Each row of a before or after table is a point. The points were changed in one or more steps. Then noise was added and the rows were shuffled. The steps act on how far a point lies along the listed directions, d1 being the first. Write out the steps. A step turns or swaps two directions, mirrors them in a line or flattens them onto one, adds a multiple of one to another, or multiplies one. Angles are multiples of 10 degrees, from the lower direction toward the higher: turns from -170 to 170, lines from 10 to 170 but not 90. Use the fewest steps. Two steps may share a direction if one is a turn and the other turns, adds or multiplies; they go together, in the order done. Otherwise the lowest direction goes first.
In the rows, 128 means zero.

Directions:
(1): [162 148]
(2): [108 162]
Before (13 x 2):
[[161 125]
 [133 129]
 [130 122]
 [149 118]
 [141 125]
 [151 145]
 [158 147]
 [160  47]
 [143 125]
 [109 115]
 [122  98]
 [139 127]
 [126 123]]
After:
[[129 123]
 [154 107]
 [140 138]
 [136 121]
 [150 105]
 [142 115]
 [138 117]
 [133 128]
 [120 121]
 [139  95]
 [194   8]
 [135 138]
 [133 122]]
Steps: multiply d1 by 0.4; multiply d2 by 1.6

Directions:
(1): [158 150 167 114]
(2): [124 139 107  78]
(3): [116  85 155 108]
(4): [ 83 153 148 128]
Before:
[[123 121 134 107]
 [190  65  72 130]
 [130 145 111 170]
 [141  96 124 148]
 [100 127 137  81]
 [ 47 161 155 122]
 [ 97  77 110  95]
 [135 124 103 134]
 [167 100 168  74]
 [141 124  91 131]
 [ 85 102 147 140]]
After, 11 rows:
[[133 122 146 112]
 [104  88 127 121]
 [112 112 115 106]
 [121 130 109 121]
 [123 144  96 162]
 [130 117 151  82]
 [111 104 119 139]
 [125 118 130 116]
 [104  85 137  68]
 [120 132 106 113]
 [146 112 197 109]]
Steps: turn d1 and d2 by -40 degrees; add 0.3 times d2 to d3; multiply d4 by 0

Directions:
(1): [149 153 139 114 171 159 117 165 164]
(2): [153  85  98 155 152  97 149 154 141]
Before (11 x 9):
[[137 133 118 140 130 124 131 127 134]
 [ 86  93 117 154   7  75 148  36  44]
 [119 122 151 131  85 129 115  95 112]
 [133 137 114 122 140 142 117 144 124]
 [136 130 144 123 124 144 111 126 117]
 [122 118 115 122 119 134 124 113 130]
 [ 98 122 128 127  89  98 121  89  88]
 [129 143 142 127 130 140 115 120 140]
 [136 156 139 112 135 140 121 125 118]
 [134 121 135 118 133 153 124 133 128]
 [147 127 120 134 149 122 131 138 144]]
After:
[[145 107 133 136 119 122 118 125 105]
 [136 102 122 134 133 140 130 133 121]
 [143 134 122 132 151 129 131 142 144]
 [128 113 126 148 123 114 133 118 130]
 [ 73 203 186  85  22 175  99  41  74]
 [121 128 123 117 120 139 122 118 129]
 [138 142 124 137 132 128 127 131 138]
 [138 119 113 133 133 104 143 123 112]
 [123 127 150 130  87 131 114  93 112]
 [ 98 157 152 106  91 121 108  90 101]
 [136 122 103 131 136 120 122 136 118]]
Steps: mirror d1 and d2 in the line at 40 degrees

Directions:
(1): [ 89  98 108 172 109 109 115 133  88 131 172 121]
(2): [158 165  93 149  91  99 143 115 112 105 114 169]
(3): [131 145 143 118 115 135 115 106  63 154  87  94]
(4): [145  98 154 101  94 145 124 170 101  77 130 138]
(5): [183 139 128 130 181 115 134 137  95 122 169 115]
Before, 13 rows:
[[ 91 119 141 112  80 178 118 129 193 109  74 180]
 [141 162  83 153 135 101 130  73 116 169 115 120]
 [148 139 125 115  97 128 126  95  92 135 103 120]
 [ 90 110  96 146 148 108 110 130 145 132 179 150]
 [158 202  68 167 164  91 140  71 155 151 123 177]
 [ 98 135 126 148 100 115 116  89  81 175  92 108]
 [133 177 126 109 161 120 136  87 177 175  94 112]
 [ 87 108 142 103  93 152 127 122 166 136  72 136]
 [ 91 124  96 151  69 116 115 138 160  89 138 156]
 [133 162  73 205 142  87 142  93 112 160 146 145]
 [116 147 125 124 113 119 134 102 101 169  84 116]
 [ 75 121 129 151 120 133 115  96 143 171  88 116]
 [126 160 117 124 135 124 135  90 101 168  93  86]]
After, 13 rows:
[[ 94 109 123 148 111 107 112 134 107 137 165 111]
 [194 181 105 137 104 111 157 116 128 103  89 181]
 [132 121 120 131 125 115 146 139 198 107 140 172]
 [118 111 106 139 129 117 147 142 163 105 167 140]
 [138 120  91 144 107 110 142 118 156  99 159 162]
 [156 185 113 116  89 123 120 104 120 113  75 133]
 [ 88 123 127 152  98 151 104 107  93 143 107 139]
 [141 152 138  76 149 144 110 117 120 143  86 121]
 [124 112 107 144 120 107 151 143 160 116 154 161]
 [ 85  93 131 132 118 134 123 128 134 139 124 118]
 [156 138  85 141 104 105 142 122 145 104 136 163]
 [106  99 141 127 143 142 126 133 163 127 122 133]
 [165 183  75 163  81  94 130 103  70 101 112 189]]
Steps: turn d1 and d3 by -170 degrees; multiply d2 by 1.6; multiply d4 by 0; multiply d5 by 0.4

Directions:
(1): [106 122 161 161 145 138 158 114 104 195  96 155 118 118 144 168 157 123]
(2): [154 111 179 124 112  96 151 150 152 141  97  71 161 117 146  98 148 142]
(3): [147 176  63 129 130 124 141 131 163 164 128 123 146 132 119 137 170 174]
(4): [161 102 134  90 108 155 159 146 112 135 153 101 117 117  72 184 132 129]
(5): [154 143 124 114 105  88 125 160 109 151 138 140  44 108 145 102 139 123]
(6): [119 123  92 110  99 120 138 108 122 126  39 123 116 141  90 117 119  99]
Before:
[[108 121 142 160 122 126 136  96 111 166  59 155 139 121 145 119 148 121]
 [122 154 105 137 140  92 116 136 122 173 100 172  76 130 152 104 151 137]
 [117 132 159 167 151 135 120 101 143 128 118 145 154 130 153 107 119 121]
 [132 148  87 104 101 114 126 126 106 112 128 146  69 149 102 126 106 102]
 [142 114 167 145 125 113 161 142 143 164 139 117 128 115 158 127 162 154]
 [158 135 117 118  99  79 112 152 141 134 110  92 126 117 132  79 149 147]
 [128 123 107 129  99 125 131 117  89 140  93 167  55 117 111 129 122  96]
 [139 101 196 109 105 101 146 145 104 153  98 121  87 105 156  99 126  85]
 [150 109 115 101  97 116 124 122 149 107  98 104 146 143  95 119 125 122]
 [119  79 193 139 146 141 151 128  95 148 142 110 157 127 134 151 117 126]
 [146  97 140  95  96 118 134 147  94 108 118 109  74 125 112  99 120 109]
 [132  98 153 135 138 115 120 142 121 103 112 108 132 121 139  87 103 105]
 [122 138  96 126 137 158 152 124 130 125 143 138 155 133 109 162 115 148]
 [123 148 106 166 156 119 138 111 131 169  82 150 143 137 161 134 148 109]]
After (14 x 18):
[[155 161  76  97 104 117 130 142 129 113 166 127  91 146  99 134 121 134]
 [ 95  60 165 130 150 194 162  93  85 131 120 118 190 145  77 205  99 108]
 [ 80 148 142 196 168 130  98  72 153 118  83 171 175 147 179  77 110 114]
 [121 175  97 144 130  44  95 143 136 166  69 173  58 132 190  35 151 134]
 [154 124 160 126 102  62  94 166 120 124 136 107  90 106 168  54 134 130]
 [164  98 137  90  99 125 118 139 142  89 153  99 140 134  95 130 115 125]
 [100  89 164 112 126 156 128 101 103 102 101 140 138 134 119 130  89  70]
 [132  94 180 137 111 109 163 136 115 160 104 127  94 114 147 125 145 119]
 [155 135 105 106 116 140 172 151 128 149 144 115 128 118 101 165 134 156]
 [ 92 101 142 162 173 153 101 108 126  79 127 136 180 140 143 105  85 104]
 [ 92 133 111 158 117 107 105  83 126 121  33 158 146 139 154  65 121 108]
 [142  87 129  89 113 169 134 135  96  83 165 108 116 134  78 150 108 119]
 [142 138  66 113  97 135 126 117 119 113 109 146  92 129  87 128 121 118]
 [121 166  93 168 141  70 113 115 142 151  43 149 119 141 192  59 138  97]]
Steps: turn d1 and d6 by 50 degrees; add 1.5 times d3 to d5; turn d2 and d3 by -50 degrees; multiply d4 by 2.5

Directions:
(1): [143 154 126 126 125 119 161 152 145 142 101 112  91 147 117 104 145  74
 108 109 131 172 103 168 111 108 128 149  58 186 136 151]
(2): [157  80 130 153  90 158 153 160 111 150 111 144 146 126 148  89 178 170
  97 151 137 168 179 124 145 109 110 137 111 110 155 100]
(3): [ 94 161 121  75 123 145 122 139 147 137 142 140 116  97 142 101 117 161
 200 184 142 171 123 158 152 103 142 167 119 112 104 132]
Before:
[[117 154 140 114 160  94  83  91 128  95 145 116 128 142 103 187  73  81
  157  91 107  72  93  98 106 162 136  95 160 139 108 138]
 [ 93 165 128 125 189  66  79  63 115  97 156 106 128 147  96 221  53  65
  125  66 105  44  69  89  91 168 157  78 184 156 110 149]
 [108 145 129 135 141 130 134 123 138 114 133 135 114 127 130 118 135 113
  147 138 126 131 137 135 122 130 123 123 133 129 116 129]
 [107 164 123 108 142 125 123 132 144 128 131 117 100 123 119 125 101  98
  165 121 133 117  91 127 131 128 142 137 126 138 106 136]
 [ 80 193 103  63 135 101 116 114 154 130 153 121  88 112 112 115  78  80
  213 126 139 129  83 170 120 133 152 151 127 157  92 170]
 [105 194 122  93 181  75 117  90 153 104 124 101  75 148  80 179  62  28
  163  91 122 113  35 169  88 144 161 122 119 192  99 174]
 [109 155 116 114 152 119 125 115 140 104 142 129 108 145 122 153 103 101
  137 116 119  93  91 150 117 147 134 125 123 148 110 152]
 [113 136 112 113 125 134 133 149 139 141 128 129 115 110 125 131 125 122
  150 159 136 154 122 155 131 115 134 142  98 140 134 147]
 [ 95 157 132 103 153 134  84  90 151 122 152 132 133 118 112 144  89 114
  189 140 129 109 111 125 122 139 147 131 148 109 119 135]
 [103 209 131  94 161  97 126 109 150 126 128 111  82 144 116 139  90  62
  174 114 128 135  54 166  99 116 142 140  98 186 104 187]
 [118 161 123  94 106 138 116 142 147 149 120 131  87 126 133  98 126 133
  139 153 141 185 105 164 123  96 150 178  83 140 124 145]
 [144 114 126 155 139 113 124 114 117 109 127 122 132 133 109 148 118 108
  105  85 114  86 137 110 105 147 120 106 149 131 131 120]
 [101 176 110  97 155 105 114 111 143 112 115  96  81 121 121 136 107  75
  154 102 138 115  72 156 114 127 144 132  96 174 101 164]]
After:
[[139  99 120 142 104 157 154 155 120 130 124 148 131 141 149 103 163 157
  106 148 133 142 153 146 139 122 113 139 108 121 143 118]
 [169  63 144 155  84 157 130 154  97 137 116 150 164 135 143 109 170 174
  107 142 125 155 193  89 142 121 104 119 132  96 162  82]
 [148  96 137 151 107 159 124 130 126 150 119 141 152 133 127 101 157 138
  120 142 135 150 170 117 129 122 120 132 120 107 163 107]
 [120 131 114 121 124 133 137 151 141 143 123 127 115 118 120 130 127 112
  138 149 133 149 120 155 126 117 131 134  91 148 138 147]
 [125 166 124 104 114 128 121 142 145 149 117 126  82 135 125 106 125 115
  125 137 138 175  96 159 115 102 149 174  78 157 130 149]
 [118 138 129 145 136 135 142 131 131 121 127 137 120 133 133 110 147 116
  131 137 126 137 147 137 123 126 117 123 128 131 122 122]
 [158 117 134 138  86 157 170 169 120 170  98 143 117 138 155  62 184 150
  124 165 144 212 151 158 133  80 107 160  70 150 154 133]
 [161  36 132 176  81 159 145 156  71 162 120 157 181 126 160 105 188 207
   66 153 134 166 217  79 147 108 112 109 150  86 177  65]
 [139 116 126 141 107 151 152 163 126 150 110 129 115 125 138  87 152 131
  126 134 141 158 139 123 143 111 125 142 106 126 136 111]
 [176  62 126 148  71 166 182 179 108 167  88 151 131 131 142  65 199 166
  105 176 152 232 181 157 145  87 118 156  82 125 167  89]
 [143 105 111 131  93 154 153 162 117 146  89 123 107 112 153  75 182 145
  116 146 154 178 151 152 144  97 117 152  72 141 141 118]
 [148 101 111 125  68 149 172 175 117 168 113 143 118 124 141  48 176 131
  125 143 150 198 170 160 138 102 118 156  84 137 152 125]
 [138 103 127 145 124 133 123 127 111 118 130 134 141 118 127 127 128 151
  124 119 123 109 159 115 119 135 116 120 153 107 128 106]]
Steps: flatten d1 and d3 onto the line at 30 degrees; multiply d2 by -1

Directions:
(1): [131 141 159 111 149 144 126 181 108 108 115 169 134 122 111 157 116 108
 179 161 142 184 109 117 153  55  86 161 117 113  93 107 155 136 118 128
 146 160 125  94 124 130 134  91 132 176 119 156  74 104 141 167 105 111
  89 101 117 140 103 158 123  79 147 158]
(2): [103 133  64 151 133 163  91 133 110 114 180 110 165 107 164 153 171  93
 123 119 143 101 139 127  97  92 180 102 128 105  80 138 148 184 138  82
 131 126 124 152 113 124  80 148 131 134 150 110  93 127 116 160  95 159
 107 158 166 123 123 154  81 140 150 148]
Before, 12 rows:
[[128 124 153 126 154 148 127 161 134 119 133 154 132 130 126 135 116 117
  159 158 130 139 130 135 134  85 120 136 111 119 106 128 125 126 131 122
  136 142 131 116 132 133 125 121 122 152 117 139  86 100 149 152 118 121
   95 131 136 125 108 142 111  88 147 144]
 [128 137 137 126 139 146 137 168 124 115 127 141 126 115 115 146 137 107
  138 139 130 160 130 119 124  77  94 131 118 129 105 106 147 134 122 118
  138 158 134 112 137 123 133 113 135 158 122 145 100 117 127 170  96 121
   91 116 126 126 116 143 111  94 138 160]
 [132 125 128 132 140 132 116 119 122 131 130 111 139 116 126 129 130 137
  145 130 147 138 134 138 120 138 129 119 127 119 139 139 137 131 129 118
  116 125 128 136 113 112 128 122 135 128 133 123 129 130 132 141 131 133
  128 138 144 105 127 130 134 132 137 131]
 [143 127 191  97 120 109 154 137 132 139  77 147 104 139  95 121  98 157
  162 141 125 170 108 119 166 127  56 155 116 143 151 118 124  82 116 147
  125 126 131 101 129 122 169 102 128 143 106 166 147 133 133 114 159  83
  155  95 103 130 139 124 184 102 119 134]
 [101 146  98 128 145 144 110 144 112 114 134 115 152 119 137 145 130 104
  155 140 145 136 124 122 118  86 138 123 121 119  95 133 149 143 117 102
  142 151 135 125 124 121  88 138 126 136 117 127  96 114 127 141 110 139
  105 135 136 143 107 146 112 111 148 153]
 [116 140 127 125 150 148 112 157 108 115 140 157 142 124 142 158 141  97
  165 144 129 165 115 131 127  67 112 149 119 109  89 118 159 151 121 115
  152 161 126 113 129 125 105 114 135 153 138 136  82 110 132 167 111 130
  104 121 127 155 107 154  97  99 146 150]
 [111 152 122 115 149 167 105 192  97  93 150 164 167 105 140 181 141  77
  190 164 153 188 124 112 134   7 104 173 117 101  41 112 172 180 101  89
  163 163 129 103 110 129 105  92 126 200 127 142  18  94 151 206  61 129
   63 125 161 151  74 184  96  69 154 169]
 [134 129 173 107 136 109 144 155 133 134  94 156 120 138 110 128 104 120
  153 133 134 152 119 127 161 107  84 146 132 129 124 117 140 112 118 136
  141 142 133  95 121 119 148  99 123 158 109 141 124 124 126 131 125 114
  110 107 121 128 114 122 131 104 144 126]
 [134 133 125 133 127 126 123 121 125 130 130 125 132 124 141 133 130 138
  141 136 137 120 134 142 120 127 140 123 128 122 120 140 134 152 123 127
  128 121 118 133 132 132 120 129 136 136 117 125 134 134 123 128 134 129
  130 137 137 138 125 137 126 133 138 134]
 [103 140  70 139 122 150 113 105 136 125 160  93 155 122 169 131 166 128
   80 110 146  70 148 139  79 153 174  91 128 128 110 167 146 153 147  79
  111 116 121 174 118 129  98 176 126 110 141  90 144 147  99 122 130 154
  151 153 147 104 129 132  98 175 117 116]
 [111 105  64 147 103 137 106  88 137 154 156  58 139 106 167 125 160 123
   81  95 125  56 146 140  89 189 198  87 147 133 124 155 127 160 141 113
  113 115 129 162 131 115  88 149 128  88 146  78 156 141 106 122 134 156
  146 162 147 145 146 125 100 190 122 119]
 [123 129 122 137 134 138 132 153 122 116 133 139 140 121 136 152 127 108
  154 140 127 142 131 119 129 106 119 134 127 124 105 117 133 135 126 118
  134 124 119 128 120 135 121 109 127 156 131 128 113 102 138 146 123 127
  104 130 131 128 129 139 109 116 151 151]]
After (12 x 64):
[[109 150 107 123 147 143 113 148 113 113 126 122 145 119 131 148 122 104
  161 146 145 144 123 119 122  85 126 130 122 125 100 129 148 138 116 106
  142 155 134 117 127 126  97 132 126 138 116 134  95 112 129 144 114 135
  103 128 131 147 104 148 116 106 145 155]
 [137 133 140 128 133 120 129 130 123 131 124 132 126 126 132 134 122 142
  151 141 137 129 131 140 129 121 125 128 124 123 124 139 136 143 123 133
  130 125 118 126 134 134 128 121 137 143 114 129 130 128 129 130 132 124
  126 129 131 141 125 138 132 121 138 133]
 [113 118  82 143 104 133 114  81 133 150 152  81 137 120 156 115 158 137
  102  96 121  76 145 131 103 171 164  90 128 134 137 154 118 136 138  96
  105  88 128 169 115 115 109 167 127  95 143 113 171 162 106 105 145 139
  177 162 160 113 162 120 136 169 124 120]
 [ 92 145  64 141 138 179  83 162  97  97 190 130 184  97 172 179 174  70
  156 137 153 140 142 118 104  27 162 139 123  98  29 127 170 213 112  64
  156 146 131 135 103 124  73 128 127 176 144 113  32 110 134 203  57 157
   72 156 190 141  84 182  71 106 155 163]
 [115 135  96 144 130 153 122 143 127 117 157 115 135 108 140 143 165 100
  114 121 131 123 144 120  99  96 136 103 122 130 102 121 143 153 130  97
  133 143 133 137 131 123 108 138 132 141 135 124 109 129 118 166  92 143
   98 142 149 119 124 143  91 121 140 156]
 [116 121 116 145 148 156 111 142 133 123 160 128 142 127 148 131 137 111
  135 144 129 106 141 140 112 101 156 112 120 112 102 142 123 145 140 104
  131 127 132 136 129 129 101 148 121 133 129 117  92 110 137 152 117 143
  101 154 156 115 116 139  95 114 148 141]
 [107 138  96 137 145 154 102 140 107 117 165 140 148 118 158 155 158  92
  151 132 129 138 123 135 110  76 144 128 120 106  85 125 155 166 128 101
  144 152 127 132 128 122  88 131 133 140 147 122  89 118 123 165 108 147
  110 144 140 151 115 152  81 117 147 148]
 [140 148 192  88 141 123 154 168 132 113  78 166 118 143 102 133  96 150
  155 162 143 175 111 125 151 106  53 165 114 135 126 127 155  91 123 136
  134 156 121 101 131 140 164 101 127 164 102 150 121 119 131 133 140  92
  128  80  86 127 104 137 153  95 114 129]
 [153 116 203  90 128 110 155 157 133 142  61 141  92 127  93 130  86 141
  160 155 126 174 101 122 168 136  60 171 132 142 144 111 137  90 114 181
  134 163 130  77 145 127 166  67 128 147 103 147 130 105 141 134 149  85
  124  79  75 171 115 131 160 105 120 132]
 [116 125  97 139 124 123 113 115 134 139 147 107 140 124 157 128 149 106
  107  96 135  87 141 135 117 133 158 100 140 124 112 143 133 150 135 101
  127 114 131 143 111 117 104 146 121 119 133 102 139 148 107 127 116 153
  124 152 163 117 130 118  97 154 150 120]
 [135 123 138 125 141 129 119 126 122 128 122 116 136 115 124 127 125 136
  151 134 146 146 132 137 125 135 119 131 125 120 139 134 139 127 126 123
  120 130 128 129 115 117 133 117 133 132 128 128 127 125 130 142 133 127
  126 131 139 107 123 130 139 124 138 134]
 [118 128 112 143 134 142 125 147 123 118 139 130 144 116 142 153 133 104
  146 133 126 127 133 117 121 109 136 127 131 125 103 123 130 144 130 111
  129 120 118 136 118 134 115 121 126 150 133 122 117 106 136 145 121 133
  105 136 138 127 131 139 103 124 151 150]]
Steps: swap d1 and d2

Directions:
(1): [136 138 176 144  95 101 138 169 160  70 149 168 118  99 114  62 128  51
 157 124  98  97 147 153 133 146 161  72 162 149 122 132  97 138 169 165
 141  88 105 125 162 125  72 139 149 115 129 137 139 140 153 136 150 124
 139 147 134 112 114 115  99 114 122 141]
(2): [126 105 129 131 158  83 174 102 134 128 114 108  69 169 172 106 137 114
 136  66 145 123 122 120 173  92  86 127 114 156 111 109  89  84 103 133
 151 150 157 114 118  96  66 124 133  76  99 142 128 120 162 139 119 121
 114 116 139 142 107 117 138 122 137  51]
(3): [181  63  81 167 109 163 117  90 128 127  93 119 145 120  83  95  80 137
 143 100 138 145 122 117 147  99 145 100  63 124 135 123  92 127 122 125
 126 112 146 139 136 169  57 100  91 149 142  90 149 124 121 147 130 145
 117 172 119 106 116 137 162 133 110 169]
Before (12 x 64):
[[145 129 159 156  91 127 136 170 161  98 141 166 161 107  99  73 122  77
  166 148  95 118 152 132 117 151 160 102 153 137 135 154 105 147 141 139
  152  89  87 125 157 128 110 149 149 129 153 121 141 154 144 134 131 138
  145 155 128 114 112 139  95 106 117 150]
 [148  73  72 131 159 122 168  44 101 168  72  71  99 186 154 140 113 179
  127  50 150 176 126  90 175  74  67 157  62 137 141 112  91  93  67 100
  131 183 192 122  77 116  73  83  84 109  97 105 128  99 145 136 108 131
  103 144 129 135 108 141 179 137 135  69]
 [ 98 208 216 102 112 101 128 193 156  90 184 185 138  92 130 101 160  58
  137 176  94 106 144 167  85 191 170 109 220 149 124 146 154 154 175 146
  120 107  79 137 132 126 180 170 158 115 110 154 120 151 145 113 166 121
  151 108 126 115 143 119  75 108 133 142]
 [125 147 178 116 119  64 159 173 148 117 147 173  83 128 173  80 150  55
  137 117 116  95 152 155 142 153 114 105 196 163 117 112 107 126 142 160
  149 122 120 121 152  99  90 140 159  96 110 159 125 132 170 124 152 121
  135 112 148 128 121 119  92 101 129  82]
 [140 123 111 128 145 169  92 130 109 138  99 128 168  97 125 144 125 153
  100 138 114 140 117 109  88 136 139 131 101  93 126 140 142 139 134 114
  116 121 148 150 126 159 158 122 109 148 148 109 146 125 116 136 131 131
  112 123 120 140 146 143 160 137 109 131]
 [ 90 173 156 101 128 141 129 160 131 144 165 121 139 133 150 183 145 152
  102 176 119 128 132 133 115 158 137 180 154 124 119 142 174 131 128 110
  114 147 138 121 115 110 188 140 150 119 125 143 109 140 116 128 134 139
  124 105 119 145 166 119 116 126 150 111]
 [115 166 163 129 102  90 155 178 141  80 144 137 119 105 135  94 160  76
  136 126 104  81 143 156 135 152 156 105 158 143 117 142 128 119 165 151
  140 100  99 121 138 110 106 148 167 106 127 142 107 136 149 138 154 135
  118 124 156 118 113 127  80 116 121 126]
 [173 109 113 164  92 156 116 148 123 107  92 129 164  93 100 101 109 123
  160 117 108 137 129 139 119 130 153  97 115 129 152 134 101 133 162 125
  107 114 126 138 170 161  74 119 121 152 146 116 149 145 119 129 113 136
  110 158 130 115 102 130 114 150 108 155]
 [ 90 161 128  79 170 107 135 118 116 168 113  91 117 178 176 176 175 178
  110 121 142 145 109 118 132 141  53 177 152 117 139 124 172 123  86 108
  121 158 128 125  80 114 174 148 144 123 111 133 107 115 117 123 110 128
  109  76 122 147 152 138 129 137 149  57]
 [ 79 167 111  90 165 104 147 139 125 160 141 106  86 173 186 193 146 157
  121 152 156 125 132 115 116 152  69 160 165 138 129 119 152 121 134 120
  139 172 137 120 101  99 193 139 141  81 130 163 100 117 137 127 109 113
  111  82 138 158 139 122 140 106 154  69]
 [166  94 132 156 114 117 135 114 158  93  99 149 127 133 100  70 116  86
  167 109 122 106 140 116 162 126 140  83 113 142 116 126  89 123 151 128
  150 113 133 140 134 156  60 104 113 121 127 133 129 117 145 144 139 145
  145 157 127 106 113 135 131 127 128 145]
 [ 91 126 142 115 184  91 188 114 107 149 123 104  74 204 213 140 164 125
  126  85 153 119 106 116 162  72 100 145 133 163 107 108 115  76  97 121
  147 169 157 115  98  88 110 122 150  69  92 151 116 115 159 107 130  96
  131  94 145 163 112 127 144 128 140  32]]
After:
[[184  43  74 152 135 127 143  77 117 175  72 120 101 157 139  94  90 136
  129  68 160 144 123 114 175  89  97 122  72 146 126  95  78 109  86 119
  144 148 175 137 126 146  40  89  88 122 121 101 141 109 146 145 131 147
  106 146 131 117 112 140 166 118 111 103]
 [141 115 158 151  83 147 125 158 158  88 150 150 140 106  96  91 101  87
  145 140 108 119 144 146 142 146 178 106 122 139 117 138 110 134 159 137
  125  99 138 127 156 145  64 125 134 121 138 118 139 146 132 156 157 151
  123 166 117 113 142 113 124 116 128 153]
 [193  65  80 166 113 178 115  75 130 138  94 124 161 121  68  82  71 139
  146 101 144 162 109 121 135 103 159  99  57 133 140 126  97 130 118 110
  111 121 143 156 115 197  66 107  70 147 128  75 154 128 119 147 153 156
  115 175 107  93 127 145 171 127 106 187]
 [145 111 129 149 104  98 152 154 171  85 133 152  88 129 126  71 100  60
  176 114 126  97 147 137 145 142 129  53 146 166 128 117  71 131 181 170
  158 101 124 122 155 131  43 126 131  83 142 135 132 130 170 158 140 123
  113 152 139 111 105 109 133  91 129 119]
 [119 168 159 115 138 143  97 170 119 115 128 152 163  86 139 138 151 119
  105 158  95 118 127 126  74 166 146 124 152 102 117 150 152 150 160 133
  119 111 128 143 139 142 177 140 136 135 141 133 137 135 126 130 142 125
  125 111 127 140 150 132 126 131 116 119]
 [135 137 178 130 106  83 145 161 171  71 124 154 108 129 125  49 144  52
  167  97 104 102 138 153 150 154 120  71 166 149 132 126  98 140 150 165
  139  81  98 127 143 136  36 147 157 113 124 123 138 133 154 147 147 131
  122 133 124 105 121 124 103 118 127 105]
 [129 122 105 114 167 131 130  85 116 163  92 104 131 172 145 169 141 174
  124 132 152 130 120  97 144 120  91 168 111 120 119 126 145 111 106  83
  135 169 149 139  90 137 167 105 110 124 120 147 106 105 118 125 110 140
  141 104 124 136 137 145 143 141 149 105]
 [127 100 154 153 148  84 190 123 136 102 120 132  74 176 176  67 137  69
  157  64 135 106 115 128 176  66 133  86 122 181 106 103  71  80 126 149
  153 131 148 116 125 107  25 117 147  71 101 136 137 120 178 125 152 101
  133 130 145 138  92 123 139 120 127  61]
 [128 150 107 122 132 159 108 142  92 158  99  96 170 127 148 189 145 187
  125 147 128 155 116 121  98 138 116 169 134 111 153 135 159 129 131  94
   94 165 131 136 131 140 180 132 128 150 135 136 121 141 100 106  90 128
  108 109 132 144 122 135 115 158 126 119]
 [ 76 184 189  94 144  54 183 151 133 112 148 133  76 154 194 129 183  91
  135 105  99 123 160 137 137 151  86 143 198 155 128 129 125 118 124 141
  136 163 134 108 100  65 141 139 161  83  84 166 110 121 172 113 130 103
  135 102 144 150 117 115 101 118 148  43]
 [160  80  65 154 118 145 141  92 110 140  79  82 132 137 111 124 113 165
  127  89 147 127 111 119 162  93 130 134  47 123 125 127 117  97 112 110
  127 127 149 133 110 147  77 108 109 126 136  97 119 114 119 153 134 156
   94 148 144 116 107 147 147 137 109 142]
 [151  91  81 149 130 168 126  99 119 173 103 110 173 146 109 149 109 180
  130 137 140 162 124  92 125 111 115 165  82 114 146 141 131 131  82  89
  136 135 128 130 111 139 152 123 110 148 156  99 131 136 112 134 105 146
  122 142 119 127 125 156 148 129 122 137]]
Steps: turn d1 and d3 by 140 degrees; add 0.3 times d3 to d2
